Each wall is flat, endless, passes through zero and stands at right angles to its row. A trip goes straight from one point to another. Which walls does it cross, in order?

Walls:
(1): [23 33 -6]
(2): [53 -6  1]
(3): [-70  19 -55]
(4): [-42  22 -58]
(5): [-24  69 -13]
(6): [ 20 -50 -30]
Trips:
[ 28 -34  13] to [ 8  4 22] => 6, 1
[ 7  5 37] to [-62  80 -11] => 5, 2, 3, 4
[ 79  39 -23] to [-20   5 -14] => 4, 6, 3, 2, 1
[-26 -25  51] to [ 41 -18  33] => 2, 6, 1

Walls:
(1): [-65  26 -46 -19 -65   4  33 110  29]
(2): [  0  -3  18  29  15 -55 -15  23 -34]
(3): [  7   0 -19 -13  50  -5  24 -81 -69]
(4): [  6  82  44  13 -19 -54 -27 -57  24]
(5): [-23   2 -66  71 -21 -14  -6  74  18]
(6): [  4   5  15  17 -38  48 -30 -27 -15]
(7): [ 27  -9 -11 -13  68 -36  67  52  17]
Trips:
[ -1  -2 -23 -18  24 -33 -18  36  39] to [ 11  -3 -13  32  17  44 -13  25  22] => 2, 6
[ 32  -1  50  34 -61 -51 -33 -35  -5] to [ 43  42  43  93  31  -6 -26 -45  10] => 3
[-21  20  -8  39 -18   3 -23  13 -16] to [ 10 -40 -50  62  13  32 -13  50  39] => 4, 7, 2, 6

Walls:
(1): [  29    8   40   24  -12  -21 -117   16   47   -6    6  -16   25   25]
(2): [ 40  -8  49  67  25 -28  28 -29 -56  29 -23  32  -1 -14]
(3): [ -6  82 -33 -13  20  70   8  57  40  -5  11  25  24  35]
(4): [-14 -23 -12 -61 -72   9 -24 -57 -10 -46  -5 -15  69  41]
(5): [-21  -5 -10  23  45  63  20 -74  43   8 -29 -38 -29 -76]
Trips:
[  1 -26 -30  30 -33 -39 -56 -54  88 -56 -32 -38  14  26] to [-39 -46 -30   4 -21  83  25  -9 -78 -10  22 -31 -67  56] => 1
[ 21  17 -26 -45  34  31  38 -34  43  65 -26 -14   7 -13] to [ 12  -5  42  -7  -2 -41  65 -13  -5 -71  23  42 -26 -20] => 2, 3, 5
[-45   2  15   4 -11  97 -33 -70  18  -5 -34   7 -16  30] to [ 21 -26 -29  16 -41   2  59 -27   9 -33 -38  45 -81  55] => 1, 2, 3, 5
[  6  41  62  -8  10 -17 -32  27  70  37   5 -56  24 -35] to [-53  41 -49 -64 -10   5  65 -57 -46 -83 -64  47 -23  71] => 4, 1, 5
[ 31  -9 -34 -21  35 -38  56  22   2 -23 -58  16  24  59] to [-33 -11  -8  -1 -32   2  -3 -38  -8   5  51  12  47  52] => 2, 1

Walls:
(1): [ 44 -34 -19  20  64 -13  12 -19 -23  -6  13  45 -25  29   6 -34  -3 -84
 -39 -56  -8  10  27  72]
(2): [  2   2 -30  31 -62  42  14  26 -15  35 -23  16 -48  -6  84  83  22  -7
  13 -18 -20 -16   1  37]
(3): [-30 -20   5 -58  72 -39 -52  63  -2 -45  44  57 -96  24  27 -39  -1  -1
 -22  53  62 -53  16  38]
(4): [ 45 -11  15 -62  31   5  22   8 -35  -7   3 -43  10 -63  43  -3  48 -27
 -62  22   8   2  12 -60]
(5): [-24  62  -5  14 -54  15  60   2  29  35 -15 -43  40   0  16  31 -60 -44
 -29  -2  61  24   5 -14]
Trips:
[-53  49   0 -25  29  12  52  16  34 -31 -87 -21  60 -50  -1  16 -36 -57
 -69 -20  64  16   1  16] to [   0 -102    9    2  -43  -22  -32    3  -25    1  -13  -20    4    3
   -3   -9  -29   74   26  -38   -1   57   18  -31] => 1, 4, 5
[  7  19 -41  13  44 -47  -1 -34  45 -67 -19 -19 -12 -37  31 -30  41  50
 -49  13  33 -58 -65  66] to [-21 -21  63  -5   3 -19  -6  18 -34  -6  28  16 -25  -5  50  51   9  11
  -8  16  15   6  89 -17] => 2, 1
[ 41 -52  22   4 -17 -57  -2  12 -25 -17 -54  32 -26 -51 -20 -10   8 -25
 -11  -7  35  64  26 -28] to [ 52 -38 -10 -46  -7 -13  45   7   7 -68   1  51   1  -5 -80 -48  22  -5
  26  11  40  12  35  -3] => none
[ -29   49   -2   29  -34   63  -12  -52  -30  -25   48  -30   33  -16
 -102   22   60  -44   39  -69  -71  -23   52   72] to [  2  63  29 -49 -19  35  24  35  71 -12  16 -63 -49 -49  -6 -10  -2  -9
   9  -5  38 -33 -73 -28] => 5, 1, 4, 2, 3
[-19  18  44   3  -1  47 -53 -68  23   1 -26  45   5  -3   7  51 -33  50
  -7   8 -38  37  32  37] to [   5   13  -63   18  -43   37  -55  -24  -60   30 -105   32   -1   40
   21  -43   35   39   -8   56  -10  -19   64  -37] => none
[  47  -11 -118  -64   -8  -57  -40    9  -16  -42   23    3  -19   -6
  -27   -7   41    9   15  -88  -34   16   11  -43] to [ 13 -49 -12   0  13  62  79  16  -6  33  -9 -63  15  -3 -47  -4   8  19
 -34   4 -15 -20   8  -1] => 3, 5, 1
[-17 -14  11  28 -39 -44 -67 -39  29 -46 -22 -25 -45 -31 -35  -9  -6 -22
   7 -38 -26  63  14  27] to [  7  29 -14  17 -43 -59  42 -50  75  30  29  24 -14   1 -55 -41 -22 -10
 -20   0  15  40  58  65] => 5

Walls:
(1): [-27 -23 -50  14 -11  47   4 -84 -34 -11 -48   0  21  56 -10   5  13  18
   7  42 -54 -20  18 -12   1 -16 -23  70 -58  10  22 -48  41  20 -36  -3
   9 -72  58  72  39  70   4  39  43 -53 -49 -35]
(2): [ -2  -7  32  -4  52   7  68  13  64  23  44 -40  36  30   0  11 -46  24
  26 -20  46  31  22  31 -18 -17  90  -5 -60  31  -6 -11  -2  84  -8  -3
  45 -22 -20  65  63  23  -5  -3 -30 -43 -43  49]
(3): [  4   8  27  59  -9  40 -39 -35  37  68 -29 -57 -24  16 -49 -31 -33 -27
  53  52 -19  35  36  26  -4  91 -26 -43  29 -23  34 -16  13 -63 -72  19
  -4  68  26 -18  11  -3 -68  16  -8  -7 -42  -2]
(4): [ 14  -2  32  -5 -26  31  19  14  70  17  28  23 -17  43  -7 -25 -53 -63
 -52 -40 -30  41 -50 -30  22 -39 -63 -21  94   9  16  29  40 -27 -36  -7
 -34  64  77  39  34 -28  17 -10 -12   7  47  33]
(5): [-11 -21   4 -62 -10 -28 -35  -1  -9 -12  12 -29  18 -59  54 -38 -34  43
  -3   5  -4  77 -38 -40  24  26  -6  10  -4  66  -7   8  42  11  51 -19
 -60  16 -14  -9  -7  27  22 -62   5 -31 -25  24]
(6): [ -9  20 -40  54 -16 -25  -7 -11  20  36 -27   9  34 -32 -28 -45 -68  58
 -54 -35 -25 -17  40 -31   6  33  52 -11 -35 -74  38 -55  -5  47  86 -18
  19   9  -6   3 -13  40 -15   8   4  36 -21  67]
(7): [-17 -28   1  25 -37  27 -33 -16  -7 -43 -60   9  -9  12   7  -3 -28  30
 -18 -41   5  60 -19  33  22  -1  -4 -56  95  -3  16 -54   3  -3 -36  14
  19  46 -24  50 -14 -55 -42  42  32   9  84  14]
(8): [  74  -24   58  -48  -11  -13   14   22  -30   38  -79   54   29    5
   -9   52  -19  -37   -9   17  -44    1  121   12  -66    9   28   11
  -33  -36   -4   24    0 -105   38  -31   -6   -3  -27   16   10   60
   24   37  -19   71   40   45]
Trips:
[ 11 -57  -9 -31 -64  29 -61  72 -29 -28  -7  -5  65 -35 -13  -6  29  30
 -41  -1  12  58  18 -81  13  95  18   0  13   6  37 -91 -21  -5  -3  71
 -53 -31   3   5 -20  56 -55  23  33  24   2 -64] to [ 13  34 -53  10 -23 -62  37 -53 -52 -21  50 -66  -6  -7  15  -4  10  39
  39  16 -25 -39  31  60  20 -17 -39 -18 -24  36 -44  11 -17  36  18  20
  32  33  22   6  67  50  20 -36  72  22 -57  20] => 8, 7, 3, 2
[ -9 -51  49  38 -27   6  15  -8   8 -28 -32 -29  22 -47 -63  54 -21  31
  30 -23   4 -11  27  27   5 -12   3 -25  34  11  14   7  37 -17 -30  62
 -26  37  54 -20  -2  31  36 -22  65  15  63 -95] to [-35   9  55   0 -24 -65  23 -45 -37  28  35 -16 -80  19  37  71  25  47
 -37 -19 -54  56  59  22  17 -29 -24 -37  40  45  15  22 -14 -30 -77  92
 -41   6 -30 -73  12  -8  53  15 -23   0  10  -7] => 1, 5
[ -7 -34  -8  48 -62  12 -68  13 -66 -18  -9  80 -76 -64  -8 -13  77 -32
  75  17 -10 -25  14 -16 -19  51  30   4  57   1 -66  51  14 -38  -7 -58
 -20  27  27  68 -22  -2  32  56  23  22  12 -54] to [  5  47  24 -18   6 -39  40  21 -13  -5  -7  19  51  -1 -29  13 -45  37
  -4  40 -32  53  65  48  59  25 -52  -2  51  -4 -13  39 -14 -34  -3  34
  47 -18 -66   6  29   8   1 -30 -27  40   9 -34] => 1
[-53 -16 -54  63 -11   6 -15 -37  27 -56  76 -15 -38   1  17  21  79 -13
 -80  -5 -13 -58 -16  89 -53  -7   3  18 -71  80  20   3  32  11 -12  36
   6 -11 -14 -57  14  21  -2  14   8  20  22  -7] to [ 19  31   5  82  11  25 -15  53 -12 -56 -10  10   2 -63  12 -20  10  13
 -28 -21  20 -19   9  28 -35  22  34 -18 -54 -20  66 -39 -24 -11  15  50
  -8  28   5   5  36   3   4  58 -53 -35 -51 -20] => 2, 6, 3, 1
